Each point is reached from the start by the listed moves, each made once or not at all, plus a little noise. Is the number of moves made odd or even? Then give how often each move was made.

Moves:
(1): [-91 -13 -58 -77 -22]
(2): [-32  49 -32 -14 -20]
(3): [ 95 -21 -47 -18  23]
Start: [-16  21   6  27  20]
Points:
[-48  69 -26  10  -2] -> odd (0, 1, 0)

Moves:
(1): [ 31 -12  22 -14  14 -33  66 -46   4]
(2): [-40   2   3  37   9  20 -49 -49 -17]
(3): [-19  -2  44  -1   8   5  -9   2  -6]
(4): [  1  -8 -50  39  16 -10  46  27 -19]
(5): [ -8 -13  15 -12  25  16  11 -14  29]
(6): [ 28  26 -35   6   5  16  38   6 -16]
Start: [-10  21 -44  30  19   6  -2  -5   6]
Points:
[ 16 -11 -55  43  75 -20 121 -40  19] -> odd (1, 0, 0, 1, 1, 0)
[   0   24  -39   45   73   26   60 -108    6] -> even (1, 1, 0, 0, 1, 1)
[-42 -14 -10  76  90   2  67 -83  -9] -> odd (1, 1, 1, 1, 1, 0)
[-26 -12 -58  83  85  -1  68 -85  -2] -> even (1, 1, 0, 1, 1, 0)
[-21   7 -68  93  62 -16  63 -71 -25] -> odd (1, 1, 0, 1, 0, 0)

Moves:
(1): [ -6  -3  -5 -14   3 -16 -25   4   6  27  16]
(2): [-11  14  47  -3   4   9 -35 -10 -38  28  -8]
(3): [-10 -31  20  13  -5  -6  16 -27 -29  12  32]
(4): [ 12   6 -22 -14  26 -39 -32  17   9  -7  38]
(5): [-20  14  15  25   9   9  -3  13  -1  -1  28]
(6): [  0 -21  19   9 -31  -1 -24  13   0   3   8]
(7): [ 39  -4   1   6  25  38  16 -16  -5 -12   4]
(8): [  9   4 -25 -36 -12   0 -27  39  -6  -2   2]
Start: [  7   0  14 -22   6 -10  -6   8 -14  12   7]
Points:
[ 21   1  43 -47  51 -16 -94  27 -79  55 121] -> odd (1, 1, 1, 1, 1, 0, 1, 1)
[ -8 -12  49 -42  34 -62 -83   0 -62  73  87] -> even (1, 1, 1, 1, 0, 0, 0, 0)
[  8   1  53 -50 -33   2 -91  49 -55  43  11] -> odd (0, 1, 0, 0, 0, 1, 0, 1)
[ 49  -5  58 -25  28  -2 -81  15 -46  22  54] -> even (0, 1, 0, 1, 0, 1, 1, 0)

Moves:
(1): [ 12  36  33   1  15  48  -8  -3  14   0 -12  -5]
(2): [  0  29 -53  14  -6   4  25  17 -62   7  12 -25]
(3): [-25  -3  18  -2   8   6 -10 -17 -25 -11 -15  -5]
(4): [ 22 -18   9  40 -14  -2   6   3 -26  12  30  -8]
(5): [  6  34  -6  23 -17 -23 -17  43 -14 -12 -11 -24]
(6): [  0 -19   8 -12  34  -6   7   1  14  10 -16   9]
(7): [ -7 -19  -5 -23  -8  23  24  -6   1   8 -13 -40]
(8): [ -1  16   1  22 -22   3  18  42 -25 -42  13  20]
(9): [ 28  -3 -25  45 -25 -35  31 -21   9   1 -24  18]
(10): [  0  31  24 -32   4  -9  33  -1   0  43   6   7]
(11): [-33   5 -10  29   2  16  13  12   1  30   1 -17]
Start: [  1 -15   0   6  -7  20  17   6  -3  12   7  13]
Points:
[ 30  -6 -42  98 -11  70 109   9 -48  81  -7 -53] -> odd (1, 1, 0, 1, 0, 1, 1, 0, 1, 0, 1)
[  6  59  32  20   5  62  79  45 -95  72 -11 -80] -> even (1, 1, 1, 1, 1, 1, 1, 0, 0, 1, 0)
[-43 -28  -8  28  -4  59  78  59 -18  13  -4 -17] -> even (0, 0, 0, 0, 0, 1, 1, 1, 0, 0, 1)
[  3  28  66 -34  12  83  90  47  -1  29  -8  13] -> odd (1, 0, 0, 0, 0, 1, 1, 1, 0, 1, 0)
[  7  58  27 121 -45  56  35 103 -52   3  30 -16] -> odd (1, 0, 0, 1, 1, 0, 0, 1, 0, 0, 1)

Moves:
(1): [ -5 -26  -5  -6 -27  -4  20 -22  34   0  17  19   1]
(2): [-28   2  16   2   3 -11  11  -4  -9   7  -5 -14   2]
(3): [ -4 -17  -7 -17 -14  -5  15   4  -8  10  -4   3   3]
(4): [ 13  -4  13  13  18   5   3  19  -5  16 -20   6  -6]
(5): [-11  -6   5  -3  -4  -8  -8 -17  -6   9   5  -8 -15]
(6): [ -2   6   6  -7   2   5 -16  -5  12   1 -11  -2 -10]
(7): [ -2  -9   3   1  10  -1  -4  -7  -6 -11  -7 -17   3]
(8): [ 15   6   0   3  -4  20   4 -14   3  -2  15 -10  -8]
(9): [ 42   3 -42  15   9  12  18  17  -8 -31 -14  45 -12]
(10): [ 26 -28  11 -23  -8   9  -9  -9  -5 -27 -19  14 -20]
(11): [  8  -6  -3 -16  15 -11   4   8   2   0  -9  19   3]
(12): [ 40   3  -8   1 -14  13 -24  21  31 -27  -3  11 -44]
Start: [ 11  17 -30  12 -17   3   5 -10 -12   3  -5 -21 -29]
Points:
[101 -32 -53   3  -7  43  33   1 -42 -42 -54  22 -70] -> even (0, 0, 1, 1, 0, 0, 1, 1, 1, 1, 0, 0)
[ 37  35 -17  12 -31  31 -20 -12  25 -15 -10 -36 -89] -> even (0, 1, 0, 0, 0, 1, 0, 1, 0, 0, 0, 1)
[ 89 -38 -54  11 -25  25  37  -4   4 -39 -40  63 -66] -> even (1, 0, 0, 1, 0, 0, 0, 0, 1, 1, 0, 0)
[ 68 -42 -42  -1  -7   4  51   0  -3 -31 -54  68 -61] -> even (1, 1, 0, 1, 0, 0, 0, 0, 1, 1, 1, 0)
[ 101  -19  -40    0    2   11   -2   25  -14  -48  -69   53 -121] -> odd (0, 1, 0, 1, 1, 0, 0, 0, 1, 1, 1, 1)

Moves:
(1): [  9 -16 -48   2   9   7  -9  -4  -8  21  -1  26  20  -7 -10 -20  15  23
 -39  -5]
(2): [ 21  -2   2  18  19   1  -3 -27   3 -14   1  27  17  19  -4   9  23  11
 -18  17]
(3): [ -4  10   3  -9   5 -13  15 -12   5  22  -1   5  18  11  -6 -11  -6 -23
  -7  -5]
(4): [  0   6  15  -5  -9  41   3 -16 -10   9  13   7  -5  17  -9  -4  -3 -37
  -2  10]
(5): [ 10  16  13   5  24   5   9  14 -27 -10  -9 -16  -5  16   4  20 -11  -4
   5  -9]
(6): [ 26  -6  22 -10  -8   1  -3   1 -23   6   1   2  -8 -23 -14  12 -17   9
  -3 -18]
(7): [  2 -17 -16  -6 -35 -22  23  -4  17 -11  -6  -6  31   6  13  -7  14   3
 -17 -23]
(8): [ 19  -6  22 -20  30   7 -13   7   5 -14 -10   3 -12  20 -11   8 -25  -5
 -20  10]
(9): [-21  17   9  17  -6  -5  -3  34  -2  -1 -33  -4  -9   6 -18 -21  30  14
  25  -6]
(10): [ -7  -7 -33 -14  16  -4   2   3  -7 -26  16   2  19 -22 -16 -12  23 -14
  -9   0]
(11): [  2 -11   1   3   3   3 -16  -4  -9  13  -2  -1 -13  26 -16 -11   3  -4
   9  -2]
(12): [  6  23   0  -5 -10  -9 -24  10 -23   7   8   2   1  -5  -5  -9   2  -1
   7 -14]
(13): [ -3 -29  13   5  13  24   9  13  -6  -9  12   8  -6 -11  12  -5  13   8
   1 -12]
(14): [ 16  -6  -4  -5 -14   1   5   0   8   2   0   3  -5 -11   1  -2   2  23
  11  15]
(15): [ 16 -10  15 -12   0  22   1 -16   1   6  -6  -9   8  -1   5  11   5   0
  12 -13]
(16): [  3  -7  14  -6  12 -18   5  18  18   2  11 -12  16  10 -14  -6 -15  18
   0   6]
(17): [  2 -41  14  17   2   7 -11 -28 -25  32 -29  21  15  24   5 -19   6  -9
  -8  39]
(18): [-22  -4  10 -18  -8 -14  -2  11  13  23   0  -5   4   5   6   3  -4  15
  16  22]
Start: [ 12  -2   5   4   2  -6 -38 -17  -4   8 -20  10  10  -8 -12  -7 -41  16
  24  32]
Points:
[ 60 -75  -7 -24  -8 -20 -53  18 -24  27 -16  44  84 -16 -71 -65  53 121
  17  -2] -> odd (1, 1, 0, 0, 0, 1, 1, 0, 1, 1, 1, 1, 1, 1, 1, 1, 0, 1)
[ 57 -57  67 -16   1  45 -35  -7 -25  31  14  16 -11   2 -50 -22 -59  33
  40  30] -> even (0, 0, 0, 1, 0, 1, 0, 0, 0, 0, 1, 0, 1, 1, 0, 1, 0, 0)
[ 40  -7  94 -10  -8  54 -48  25 -50  29 -16   5   7 -15 -53 -28 -26  27
  62 -16] -> odd (0, 0, 0, 1, 0, 1, 0, 0, 1, 0, 0, 1, 1, 0, 1, 1, 0, 0)
[ 42 -73  14   2  14  38 -64 -41 -53 108  -7  67  50  47 -54 -93 -24  14
  -4  65] -> odd (1, 0, 1, 1, 0, 0, 0, 0, 0, 0, 1, 1, 1, 1, 0, 1, 1, 0)
[ 52 -24  15 -26  17   2 -54  11 -75  87 -12  35  15  -6 -39 -30 -45  63
  23   6] -> odd (1, 0, 1, 0, 1, 1, 0, 0, 0, 0, 1, 1, 1, 1, 0, 0, 0, 1)
[ 87   3 115  -3  63  32 -52  19 -65  23 -27  35  -3  67 -90 -28 -48  26
  30  25] -> even (0, 1, 1, 1, 1, 1, 0, 1, 1, 0, 1, 1, 1, 1, 0, 1, 0, 0)
[  46  -20   98  -36   -7  -24  -44   -1  -63   70 -104    5   54   51
  -33  -21  -48   17   34   14] -> even (0, 0, 1, 0, 1, 1, 1, 1, 1, 0, 0, 1, 0, 0, 1, 0, 1, 1)

Moves:
(1): [  6   9  -5   9  -1   2 -11   4  -7   4 -10  -1   0  -9  -6  -1   9   3
  -6   7  22  -9  10   1   3  -4  12]
(2): [ -4   8  -8   2   7 -16   9   4   1  -3   4  -4  -1  -2   9   0   1   9
  -1  -2  -5  -4   4  -3  -1 -18  14]
(3): [ -5   5   8  -7   1 -17  -1 -13  -5 -13   0   6 -10   1  11  -8   3  -8
   5  24   4  -4 -18 -13  -6   4   7]
(4): [  4  -3  -4 -15  -8 -13  -7   4  -6  -9   7 -14   9 -12   1  -4 -11  -5
   6  -4  -9   1  -1 -13   2  -4 -18]
(5): [  1   7 -10  -2  -3 -19   5   9  -5 -10 -14  -3  -3 -14  12 -16  -7 -11
   5 -16  -5  11  -4   3  16  -4   8]
(6): [ -1  -2  -7   3  -8  -4   4   0   4   9 -22   7   8   8   7   4   0  -3
   0  -1  -5  -3  10   4  -6   3   3]
(7): [  2  -3   4  21   5  -8 -11  -4   1  -1  -3   0  -4   6   7  -1   3   0
  -6   0  -4 -10   0   2 -19   6  13]
(8): [ 18   1  -7  -7 -14   6  -3   2   0   7  -9   2 -10  -3  -1  -4  19  -9
  -2   0   1 -14  27   0  12 -14   2]
(9): [  1  -9   1 -11 -10  -4  -6 -15  -4 -15  -1  26 -12   1   0   6 -11  -3
  12 -10   9   7 -10 -16   5   7  -5]
(10): [  6  11  -4 -14   6  -9  14  10   1   6  -9   5   5   2   7  -4   0  13
  -8 -10   4  -5   3  -1  17   0   6]
(11): [ -9  -5   3  18   6   9 -26  -9   4  20  12  -1  -6  -9 -17   2 -16  -9
   6  24  -4   1   9   7   8  -5  -2]
(12): [ -2   3 -14   3  -6   4   4  -4  15   2  -6   0   6  -6 -23   1   1  -4
  10  -8  -8  -7  -9  -6   9  -2   6]
(13): [  9  -7   0   6  -6  -3  -3   0 -12   4   9  10 -12  15  13  -1 -14  -1
   3   8  13 -10  -8  -1  -8   2 -21]
(14): [-20   9   3   5  -3 -26   7 -12   3  13 -19  -7 -16   8   8 -10   3   7
  10  -7  -8   6   4  -8   7 -17 -20]
(15): [-14  20  10   3   7 -16   3   5   7 -10   2  -6  -6  -6  12   8   0  12
  -2   0  -4  -2  -3   7   4 -11   0]
(16): [ -1 -25   4  -1 -21  -3   9  -5  -3 -14   2  -4   2 -10 -18 -14 -17 -28
 -19 -18 -24  -1 -10  22  -3   4   0]
(17): [ -2  -1  -3   0  -3   6   1  -9 -12 -14   2  -6   6   4  20  -8  -4   0
 -11   1   4  -2  -2  -3   7  10   0]
(18): [  9   3   5  10 -14 -13  -3   8  -9 -14  12   3 -14   5  -8   4  12  -3
   5   7  -5  -6   0  -3  -5  -1  13]
(19): [  3  15 -18  10  12  -1  -3   1  -9  -1 -24  11 -10  -7  -5   8   5   2
  -1   7   3  -4   0  -1  10   5   6]
(20): [ 19   0   2  -8   8   3  -5   7  -3  -7   7 -10   8   8  -4   1  11  12
  -4   3   7   4   0   9   2 -14   8]
(21): [  9  -5  10  -2   0   1  -2  -1   1  15   5  -4   7  -5   1   7   7   7
  -5   2   8   0 -11   9  -4   0   6]
(22): [-13  -9  -9   1   4  -5   5   2   1 -16   4  -6  -4   0   9 -16   1   6
   8   5 -14  -7   6  -9   7  -4  -9]
(23): [ -1   6   7   6  -4   7  -7 -15   5   3   0 -12  -7 -12  -7   4 -20   4
   7  12  10  15  -9  21   4  15   8]
(24): [ -2  12  -4 -19   1 -12  -7  -5  -5   7   0  12   3   7 -14  12  17   6
   9 -10   9 -12  -7  15  -9  -1  14]
Start: [  7 -19   0   4  -2   7   2  11   7  -9   1   6  23 -12  11   8   2   0
 -24   0  29 -17   8  -3  10  28 -11]
Points:
[   1   49    2   -2   21 -121   -4    2   -9  -37  -15  -21  -17  -20
   35    6   35   64    0   26   24  -47  -24    8   18  -11   38] -> even (0, 1, 1, 1, 0, 0, 1, 0, 0, 1, 0, 0, 0, 1, 1, 0, 0, 1, 1, 1, 1, 1, 1, 1)
[ 10   3 -18  14  -7 -83   4  16 -19 -70 -17  31 -21 -23  51 -29  14   7
 -11   6  34 -44  -1 -41  27  14  49] -> odd (1, 1, 1, 0, 1, 0, 1, 0, 1, 1, 0, 0, 0, 0, 0, 0, 0, 1, 0, 0, 0, 1, 0, 0)
[ 19  16 -32   9  25 -51 -26  13 -24 -45 -39  16   4 -21  20 -13  46  12
 -13  21  51 -50  -5   4  13  14  49] -> even (1, 0, 1, 0, 1, 0, 1, 0, 0, 0, 0, 0, 0, 0, 0, 0, 0, 0, 1, 1, 0, 1, 0, 1)
[ 44  18  -3  10 -28 -42 -27  13 -45 -38  -6   6 -18 -28  49   8  28   0
 -30  51  65 -68   2 -22  25  15  -4] -> even (1, 0, 1, 1, 0, 0, 0, 1, 0, 0, 0, 0, 1, 0, 1, 0, 1, 1, 1, 0, 1, 0, 0, 0)
[ 18  12 -17 -33 -52 -80   8   0  -1 -20 -41  30 -13 -37 -29  16  27  -3
  -8 -51   5 -57  -9  -1  55  -4  -1] -> even (0, 0, 0, 1, 0, 0, 0, 1, 1, 1, 0, 1, 0, 1, 1, 1, 0, 1, 1, 0, 1, 0, 0, 1)
[ -6  -2 -49   7 -34 -71  -2  18 -21 -47 -25  14   8 -35   6 -17 -29 -24
 -13 -15 -16 -65  -6  15  59  22  -4] -> even (0, 0, 0, 1, 1, 1, 0, 0, 0, 1, 1, 1, 1, 0, 1, 1, 1, 1, 1, 0, 0, 1, 0, 1)
[ -3  13 -13  20   0 -62  -9 -19  23 -17 -25 -19 -12 -41  41 -23  -9  35
  -5  -6  21 -24  13   7  84 -21  26] -> odd (0, 1, 0, 0, 1, 0, 1, 1, 1, 1, 1, 1, 0, 1, 1, 0, 1, 0, 0, 1, 1, 1, 1, 0)
[ -9  40 -54  60  12 -76  -8  19   8   7 -62   5 -36 -37  34 -27   8  18
  -7   7  20 -72  48 -14  74 -39   5] -> odd (1, 1, 0, 0, 1, 0, 1, 1, 0, 1, 1, 1, 1, 1, 1, 0, 0, 0, 1, 0, 0, 1, 0, 0)
[ 29   0  -8  -6 -58 -92 -22   4 -17 -43 -17  13 -34 -43  -3 -34 -15 -32
  -2   0  22 -47   0 -17  72 -31 -14] -> odd (1, 0, 1, 1, 1, 0, 0, 1, 1, 1, 1, 1, 1, 1, 1, 1, 0, 1, 0, 1, 0, 0, 0, 0)
[ 26   5 -32   3 -15 -31 -44   3  12  21 -22 -17  20 -68 -22 -13   5   3
   0   2  39 -53  22  24  57  11  35] -> even (1, 0, 0, 1, 1, 0, 1, 1, 0, 1, 1, 1, 0, 0, 0, 0, 0, 0, 0, 0, 1, 1, 1, 1)
